Every row gives one point. The points of each table are mixes of a few directions, plus a little noise. Count the directions of each table, and those that both share. Where both have some left over, give the other angles between the two spaces (their principal angles), to ten degrees, smallest first.
(in the rows, 128 means zero)

First:
[[148 142]
 [181 169]
 [ 98 106]
 [ 72  87]
 [138 137]]
Second:
[[135 113]
 [109 167]
 [113 158]
 [127 131]
 [170  42]
 [113 157]]
Directions: first 1, second 1, shared 0; angles 80

First, 5 rows:
[[ 94 102 128 181]
 [203 128 135 107]
 [131 142  77 102]
 [129 122  95 137]
 [ 85 146 202 114]]
Second (6 x 4):
[[122 129 154 120]
 [140 110  91 188]
 [119 119 126 179]
 [ 58 178 164  96]
 [164 128  94  70]
 [164 105 141 115]]
Directions: first 3, second 3, shared 2; angles 30

First:
[[129 109 137 154 118 165 173 190 157]
 [133 128  97 130 160 124  74  84 124]
 [153 154  99   7 111 135 147  62  81]
 [135 103 102 161 151 175 124 158 162]
 [139 118 110 120 133 162 141 140 139]
 [104 121 166 199 125  97 121 166 145]
 [116 149 139 123 132  69  82  76  99]
 [127 130 117 132 142 118  97 103 122]
 [135 148 154  49  75 130 208 137 100]
 [107 117 155 205 134 106 113 165 151]]
Second, 8 rows:
[[167 112 114 151  65  90  96 149 111]
 [142  64 145 132 216 110 176  75  95]
 [115 176 115 143  62 144 116 145 160]
 [ 77 101 111  84 194 120 170 115 172]
 [117 129 125 130 127 133 131 126 126]
 [ 76 155 129  85 131 177  67 176  99]
 [158 169 147 125 128 136 127 139 165]
 [170 115 135 179 100 113 140  98  97]]
Directions: first 3, second 5, shared 0; angles 70, 70, 90

First:
[[145 100 121  95 140 104  99 147 150  98 150  99]
 [164  92  67 166  97 104 166 139 147 100 121 111]
 [ 85 112 128 174 165 118 145 150 105  80 173 124]
 [ 66  79  96 159 162  70 193 223 152  75 156  57]
 [139 160 130 125  90 151 151 106 129 188  73 148]
 [110 173 182  84 135 159  98 106 116 182 107 151]
 [168 157 146 105 106 162  88  72 117 161 110 169]
 [ 71 160 171 124 152 144 138 138 108 159 123 136]
 [156 162 136 129  95 163 123  79 115 174  91 170]
 [147 111 133  60 132 105  92 152 166 128 128  91]
 [158 101  97 186 133 128 116  99 102  61 177 153]]
Second (11 x 12):
[[151 125 146 187 102 113 170 136 100 117 164 138]
 [145  93 110  35 106 133  56 108 171 116 115 209]
 [140 141  81 128 172 151 147  94 103  95 108 103]
 [138 123 125 157 156 117 133 143  79  96 157 120]
 [ 98 190 213 135 162  47 183 109 111  93 129  40]
 [148  97 124 118  93 153 169 135 159 116 171 158]
 [132 154 174 143 128  69 140 108 102  99 130 118]
 [ 85 164 118 111 185 125  76 126 119 160  64  72]
 [130  91  99 111  97 177 114 153 168 162 138 165]
 [136 135 106 167 104 144 128 116 124 160  99 138]
 [105  94 113 115 102 177  94 180 173 193 131 146]]
Directions: first 4, second 6, shared 1; angles 30, 40, 70

First, 8 rows:
[[140 134 120 121 130 124 112 115 126 139 110 126 149  91 142 122 119 126]
 [126 109 127 155 105 134 143 150 111 134 136 144 106 184 106 178 129 131]
 [153 125 106 147 147 124 140 155 132 129 118 140 162  88 115 143 140  99]
 [136 122 139 137 103 120 131 140 100 122 147 124 125 153 127 167 116 107]
 [ 88 160 166  65 169 125 126  91 172  80 161  84 115  98 155   7 140 135]
 [126 117 121 155 147 131 164 171 140 110 146 142 124 148  93 141 155 111]
 [144 133 128 133 152 117 150 160 134  98 151 122 155  96 118 122 144  81]
 [111 123 117 111  70 151  57  42 108 213  52 142  88 165 168 144  79 235]]
Second (8 x 18):
[[ 37 134 213 112 114  93 183  74 104 154  89  89  39 182 149 174 112  90]
 [101 101 153 161 104 129 128 160  51 121 219 126  89 164 138  91 135 165]
 [157 116 121 131  94 139  88 141  92 115 182 129 142 144 139 119 113 154]
 [146 144 104 119 155 132 138 136 183 107 105 136 151 115 105 131 142 107]
 [155 157 107 119 143 115 120 130 148 109 111 127 159  85 127 132 126  96]
 [151 135  76 162 123 137  91 149 101 134 147 160 133 111 126  99 133 186]
 [138 105 123 126 149 141 133 124 146 159  98 132 164  83 131 118 138 126]
 [138 132 127  95 142 138 142 107 199 125  75 124 146 140 110 161 127  99]]
Directions: first 4, second 6, shared 3; angles 80
